Each wall is flat, endless, passes through zero and stands at right angles to its row. A trip goes straight from one point to another. Which walls does it cross, in order?

Walls:
(1): [13 27]
(2): [ 30 -22]
(3): [-26 -37]
(4): [ 4 15]
(5): [-11   1]
(6): [-13 -34]
(7): [21 44]
Trips:
[-22  30] to [21 37] => 5
[-60   1] to [ -3 -13] => 2
[-46  11] to [  7 -21] => 2, 5

Walls:
(1): [ 38 -20 -18 -36]
(2): [-11   0 -11   7]
(3): [  3  -3  24 -26]
(4): [ 12 -37 -27  14]
(5): [29 20  4 -8]
(6): [ -6 -48 -14  16]
(7): [-17  11   2  43]
Trips:
[13 -1 37 40] to [-26 -17  -3 -41] => 3, 5, 7, 1, 2
[ 51   1 -37  16] to [15 14 24 37] => 7, 6, 1, 4
[-21  22   2 -26] to [-17  11  18   6] => 5, 7

Walls:
(1): [ 29 -10   1  26  -9  19 -10 -31]
(2): [ -1 -14  -1  -4 -17   3  37 -17]
(3): [-21 -13   0  12 -19   2  25 -17]
(4): [-2  4 22  3 -7 23 -5  5]
(5): [ 18  -4 -13 -11  21 -13 -29   6]
(6): [ -7 -39  22 -25  18 -12  12   5]
(7): [  0 -12  16   9 -18  -6   0   1]
Trips:
[ 12 -21  22  18  -1   7   8 -11] to [-8  3  4 14 -6 20 25 12] => 6, 1
[-27 -30  17  -9   2 -20  23   4] to [ 11 -11   1   2  21 -23 -35  -7] => 5, 2, 3, 1, 7
[  6  -5   5   1 -25   9  16 -32] to [-11 -26   6  30   2  14 -20  21] => 6, 2, 5
[-16 -23  -5 -21  -1  13  23 -11] to [-17   8   3  -7   7   6 -14   0] => 4, 2, 3, 5, 6
[  6  22 -18 -11 -16 -19  11  29] to [  6   2  23   1 -13   0 -40   8] => 7, 4, 1
[-28   3  25   8   9  10   2 -14] to [  2   5   9  32 -28  17 -17   0] => 1, 6, 2
[ 60 -14 -10   1 -15   2 -15  -5] to [ -5  -1  -9 -21   4  15   7   2] => 2, 7, 6, 1, 4, 5

Walls:
(1): [ 16  21   9 -10 -29  -3   6 -54 -33   1  18]
(2): [ 20  -1  24  -3   7 -10  -3  -5  50  18  -3]
(3): [  6 -14   4  28 -21 -25 -10   0  16   8  22]
(4): [-48   8 -15 -18   2   3 -21 -17  -8  17  45]
(5): [-10  31   9 -14 -22   7  -1  -7   6 -26   6]
(6): [ 28 -33  26  -7 -20 -10  -6  26 -10 -19  28]
(7): [-18  31  -6   7   3 -16 -33   1  -2  31   9]
(8): [  3  -9   5 -11   0 -31   2   5  25  24  13]
(9): [-14   8   8   8  19  34  29   5  -5 -16  60]
(10): [-26 -25 -24   5  23   5   9  -1 -14  -7 -12]
(11): [ -4   4  21  -5  15  16 -21 -13  -5  22 -37]
Trips:
[ 41  15  -7   8  -9  16   5 -20 -45  33 -13] to [ -5 -34  -7 -19 -13   8  21 -18  -1 -11  -4] => 7, 10, 6, 11, 9
[-20  27  25  -7   2  -5  -3   4  26  -3 -11] to [-19   2  20 -19 -29  -5  -2  23 -11  22 -11] => 6, 2
[-22 -19   1 -30  15  49  -4  -8   5   0  -4] to [  3 -32   7  -1  14 -11 -16 -30   1  22  -8] => 5, 2, 9, 8, 1, 3, 7
[ -2 -21  12   3 -36  -6  32   3  -4  28  11] to [  5  11 -11  29 -24  -3  -7   4 -52 -32 -16] => 2, 9, 8, 5, 10, 3

Walls:
(1): [ -9  -8   0   0  -7  13 -23  -4   5 -13 -45  -8 -11  44]
(2): [ 23   7  21  -7  19 -34 -12  -9 -11 -12  10  -1  12  14]
(3): [-28 -19  -2  -7  19   0  11 -58 -10  19  -3  34  -9  19]
(4): [ -2 -24   9  -7  11   0  15  -2  -1  15   9  24  24 -10]
(5): [ 23 -18  12  -3 -26 -37 -17  17  -7 -20 -32   9   5   8]
(6): [ 16  -9 -10  14 -16  -1  -8  -8 -18  -8   0  -1 -28 -21]
(7): [ 33   8  -4 -23 -23  20  22 -32   7 -47 -27  44  38 -17]
Trips:
[-16   3  26 -10 -15  11  22  31 -28  37 -29   4  -3 -32] to [-16 -10   4  25 -11 -16  -8 -27  -5 -18  17  26  -5 -20] => 3, 7, 2
[  4  22  39 -39  26   0  60  -5  26 -14   8  42  32 -11] to [-17   3  -1   8 -17  25  -4   5 -29  -2  24  21 -11 -27] => 2, 6
[ 17 -30  11  23 -15  40  25 -22 -10   8 -33  -4  16  16] to [-11 -12 -17  16 -43   9  -2 -27  10   0  -6 -13  24   3] => 4
[-20  15 -11  16   1   2  17  -6  11  -6 -21 -23 -35 -28] to [ -9  36 -13  29 -47   6  23  -9   6 -26  31  -6 -10 -22] => 1, 7
